Rows are points. The ring and each string are closed loops that go straight from each point to the next, and from the last back to the first. Before rounding, they use only three directions, however many columns there are. Count how often each string passes through the ring. Passing back the other way cancels.

Ring, 7 rows:
[[ -1   1 -23 -42]
 [ -6  48 -20 -29]
 [-14  60  -3  -4]
 [-20  45  16  20]
 [ -4   0  21  29]
 [  7 -22   9  12]
 [  5 -24  -9 -21]]
String:
[[-12 -11   5  -6]
 [ 17   3  -1   9]
 [ 26 -20  12  32]
 [  4 -28  24  33]
 [ 18 -33  25  45]
 [ 22 -15  10  27]
 [ 14  -6   3  11]
 [-17 -11   6  -8]
 [-19 -26   4 -18]
 [ -5   8  -3  -9]
 [ 26  -4 -19 -16]
 [ 15 -26 -31 -51]
 [-14 -17 -20 -52]
 [-25  -3  -6 -33]
 [ -2   7  -7 -15]
 [ 27 -10 -21 -20]
 [ 16 -39 -15 -26]
 [ -6 -44   1 -17]]
Times through: 2

Ring, 7 rows:
[[ 18   1  13   4   3  -4  -5  -5]
 [ 31  10  11   2  10   1  -8  11]
 [ 15   4  -8   8  16   7  -7  23]
 [ -7  -6 -20  15  16   9  -2  18]
 [-35 -23 -20  25  12   7  11  -4]
 [-33 -24  -8  24   6   2  14 -20]
 [ -5 -11   7  11   1  -5   3 -16]]
String, 17 rows:
[[-23 -19  -5  24  12   6  16 -13]
 [-11 -10 -10  13   6   0  -2   1]
 [-35 -22 -19  20   4   0   4  -8]
 [-42 -25 -24  22   4   0   5  -7]
 [-17 -12 -18  13   5  -1  -5   5]
 [-32 -19 -28  20   9   3   0   6]
 [-42 -24 -35  30  20  14  12   9]
 [-20 -14 -19  25  22  15  12  10]
 [ -5  -8  -6  17  15   8   7   3]
 [ -3  -7  -5  15  13   6   4   4]
 [ -2  -4 -14   9   8   1  -8  13]
 [ -4  -2 -30  10  15   7 -12  32]
 [-16  -9 -31  19  20  12  -1  26]
 [-30 -15 -37  20  15   9  -2  21]
 [-28 -16 -30  17   9   3  -3  12]
 [-60 -36 -27  38  17  13  26 -14]
 [-42 -29 -11  33  15  10  25 -20]]
Times through: 2
String:
[[ -7 -15  16  17   5  -1  15 -28]
 [  3  -8  14  14   8   1  10 -17]
 [  6  -5   9  13  10   3   6  -7]
 [ 33   7  26   6  12   3   4  -5]
 [ 56  20  26  -4  12   1 -10  13]
 [ 35  14   3  -5   6  -3 -21  23]
 [ 10   1  -4   5   6  -1 -10  11]
 [  4  -4   0  11   9   2   0   2]
 [ 26   3  24   7  10   1   5  -9]
 [  7  -6  14  13   9   1   8 -13]
 [ -3  -8   0  13   8   1   3  -4]
 [ -5  -8  -3  11   5  -1  -1  -2]
 [ -9 -13   5  16   6   0   9 -15]]
Times through: 1

Ring:
[[  2  13  -3   3  39 -15   6   8 -13]
 [ -4  24  -2   5  31 -27  13  10  -4]
 [ -2  22   2   6  13 -23  13   8  -2]
 [  7  11   6   6 -11  -6   5   0  -6]
 [ 17  -1   6   3 -21   8  -4  -7 -11]
 [ 23 -12   5   0 -14  20 -12 -11 -20]
 [ 21 -14   4   0   3  22 -12  -7 -26]
 [ 11  -3   0   1  29   5  -3   2 -23]]
String (31 x 9):
[[ 23 -10   0  -3  -3  16 -14 -12 -19]
 [ 16   1  -3  -2   7   1  -8  -8 -12]
 [ 12   1   2   2   9   3  -2  -1 -16]
 [ 16 -12   6   2  11  20  -6   0 -28]
 [ 18 -22   8   2  22  32 -11   1 -39]
 [ 15 -11   1   0  30  14  -8   0 -29]
 [ 11   2  -5  -1  32  -3  -5  -1 -17]
 [  9   6  -1   1  22  -5  -1   1 -14]
 [  7   4   2   3  22  -2   1   4 -17]
 [  1   7   1   4  43  -7   6  11 -20]
 [ -4  19  -5   3  56 -24  10  13 -12]
 [ -5  26  -8   2  52 -34  11  10  -3]
 [  1  20  -5   2  31 -25   7   5  -3]
 [  3  15  -2   3  22 -17   6   4  -7]
 [ -2  15   4   7  25 -14  12  12 -12]
 [ -7  24   4   9  27 -24  18  16  -6]
 [-11  34   1   9  25 -37  22  16   3]
 [ -1  26  -2   4  15 -28  11   4   3]
 [  4  22  -4   2  10 -25   7   0   3]
 [  6  15   0   3   6 -14   4   0  -4]
 [  6  10   5   5   1  -6   5   2  -9]
 [  6   6  13   9 -15   4   8   5 -13]
 [  9   7  12   8 -29   3   6   0  -8]
 [ 13   3  10   6 -30   7   1  -4  -9]
 [ 16   4   4   2 -24   2  -3  -9  -5]
 [ 14   4   1   1  -6  -1  -3  -6  -8]
 [ 14   1   3   2  -4   4  -3  -4 -13]
 [ 18  -8   8   3 -14  18  -6  -5 -20]
 [ 27 -18   9   0 -28  31 -14 -13 -23]
 [ 28 -16   4  -3 -22  26 -17 -17 -20]
 [ 23  -7  -1  -3  -7  12 -13 -13 -15]]
Times through: 5
String:
[[  5  16  -1   3  10 -17   5   1  -3]
 [  1  24  -1   4   8 -25  10   3   2]
 [ -4  27   3   8   8 -27  17  10   2]
 [ -3  19   7   9  11 -16  15  12  -8]
 [  2  15   3   6  14 -13   9   7  -9]
 [ -7  24   3   8  29 -25  17  15  -6]
 [-12  36  -6   6  50 -45  20  16   3]
 [ -4  17   1   6  42 -19  13  14 -13]
 [  5   7   2   4  23  -6   4   5 -15]
 [  8   9  -2   1  19  -8   0   0 -10]
 [  9   2   2   2  21   1   0   3 -18]
 [ 11  -1   3   2  18   5  -2   1 -20]
 [ 11   3   0   1  13  -1  -2  -2 -14]
 [ 19 -10  -2  -3  20  13 -12  -6 -23]
 [ 21 -21   4  -1  17  29 -14  -4 -35]
 [ 18 -19   7   2  15  29 -10   0 -36]
 [ 12  -2   2   2  13   6  -3  -1 -19]
 [ 12   5  -4  -1  19  -5  -4  -4 -11]
 [ 10   7  -2   1  14  -6  -1  -2 -11]
 [  8   1   4   4  21   3   1   5 -21]
 [  1   5   3   5  43  -4   6  13 -23]
 [ -8  23  -4   5  60 -29  14  16 -10]
 [  1  11   4   6  25  -9   9  10 -15]
 [  5  13   0   3  17 -13   5   3  -8]
 [ -1  25  -3   3  21 -28  10   5   1]
 [  4  16  -1   3  13 -17   6   2  -4]
 [  2  14   4   6   9 -11   9   6  -9]]
Times through: 2

Ring (7 x 12):
[[  5   2 -15  -3  -5   1  -3  -7  -2  17  -1  -6]
 [ -3   9  -9  -1  -9   1   4  -9  11  13   8  -5]
 [-12   9   1  -2 -14  -1   9   2  25  -4  13   6]
 [-14   2   6  -3 -16  -3   9  15  28 -18  10  17]
 [ -6 -10   4  -7 -14  -6   3  28  18 -27  -2  26]
 [  5 -16  -6  -9 -10  -6  -5  25   2 -18 -11  22]
 [ 10 -11 -15  -7  -6  -2  -8   9  -8   2 -12   7]]
String, 28 rows:
[[ -2   3  -6  -6 -14  -5   5   3  18  -6   7   9]
 [ -8   5  -4   2  -5   6   2   0   6  14   4  -5]
 [-11   9  -4   6   0  13   2  -6   0  28   4 -15]
 [ -9   8  -5   5  -1  11   1  -7   0  27   3 -14]
 [ -4   3  -6  -1  -7   3   1   1   6   9   2  -1]
 [  5   4 -12  -9 -16 -10   3  -4  18  -6   7   9]
 [  4  12 -14  -7 -16  -9   6 -14  22   3  13   2]
 [-11  15  -5   5  -4   9   6 -14   9  27  11 -16]
 [-13   8  -1   6  -2  12   3  -2   3  22   4 -11]
 [-10   3  -2   2  -4   7   2   4   5  12   2  -3]
 [-18   9   4   5  -5  10   7   2  13  13   9  -5]
 [-19   8   9  -1 -16  -1  13  10  33 -13  16  12]
 [-14   2   3   1  -7   6   5  11  12   1   4   4]
 [ -7  -3   1  -6 -14  -5   5  17  20 -18   3  18]
 [ -3 -10   3 -13 -23 -16   6  29  32 -44   3  37]
 [ -5 -17   8 -15 -25 -18   6  43  35 -60   0  49]
 [ -9 -12   6  -5 -12  -2   2  31  14 -24  -4  24]
 [-11  -3   1   2  -3   9   0  14   2   6  -3   2]
 [ -3  -6  -2  -5 -10  -2   1  15  10 -10  -2  13]
 [  3 -15  -1 -15 -21 -17   2  31  24 -44  -3  38]
 [ -1 -19   6 -15 -23 -17   3  43  28 -56  -4  47]
 [-14  -7   8  -1  -9   3   3  26  13 -14  -2  16]
 [-11  -1   2   1  -6   6   2  13   7   2   0   4]
 [ -5  -3  -2  -5 -12  -3   3  13  14 -10   2  13]
 [ -8  -2   6 -12 -26 -16  12  23  43 -44  13  35]
 [-18   8  10  -5 -22  -8  16  13  44 -27  20  21]
 [-21  13   6   5  -9   8  11   0  23   8  15  -4]
 [-10   5  -1   1  -7   5   4   2  10   9   5  -2]]
Times through: 4
String (28 x 12):
[[-14   7   9  -9 -28 -15  17  15  51 -39  21  29]
 [-20   4  12  -3 -18  -3  13  19  35 -24  14  20]
 [-10  -7  10 -14 -28 -18  12  33  46 -56  11  44]
 [ -1  -7  -1 -10 -18 -11   4  21  22 -28   2  26]
 [ -5  -5  -1  -3 -10   0   1  15  10  -8  -1  12]
 [-12  -6   4   2  -3   9   0  20   2   2  -5   6]
 [ -4 -17   3  -6 -10  -3  -2  34   8 -25 -10  26]
 [  8 -23  -2 -17 -21 -19  -2  39  18 -50 -10  44]
 [  7 -19  -4 -16 -20 -17  -2  32  17 -42  -8  38]
 [ -5  -4  -2  -2  -7   2   0  13   5  -1  -3   7]
 [ -8  -6   1   0  -4   6  -1  17   2   1  -5   6]
 [-10 -11   5  -2  -8   2   0  28   7 -15  -6  18]
 [ -3 -16   6 -13 -22 -15   4  38  28 -49  -2  42]
 [ -1 -11   2 -15 -25 -18   6  30  33 -48   3  40]
 [ -8  -2   1  -4 -12  -2   4  15  17 -13   3  14]
 [-11   1   1   1  -7   5   3   9  10   3   2   3]
 [ -4  -1  -1  -8 -17  -8   6  12  24 -19   7  18]
 [ -9   8   2  -9 -24 -13  14   6  41 -26  18  21]
 [-13  15   1  -3 -19  -5  14  -5  36  -6  21   6]
 [-15  11   0   6  -2  12   5  -5   7  23   8 -13]
 [ -8   3  -3   2  -5   6   2   3   5  12   2  -3]
 [ -1   2  -7  -5 -13  -4   3   2  15  -3   5   7]
 [  4  10 -12 -10 -21 -14   8 -10  29  -9  15  10]
 [ -5  14  -8  -2 -13  -2   8 -13  21  10  15  -4]
 [-12  14  -4   4  -6   8   7 -11  12  21  12 -12]
 [-11   5  -1   4  -3  10   2   1   4  17   3  -7]
 [ -5   4  -3  -5 -15  -5   6   5  22  -9   8  11]
 [ -6   5   0 -10 -23 -13  12   8  38 -27  15  22]]
Times through: 0
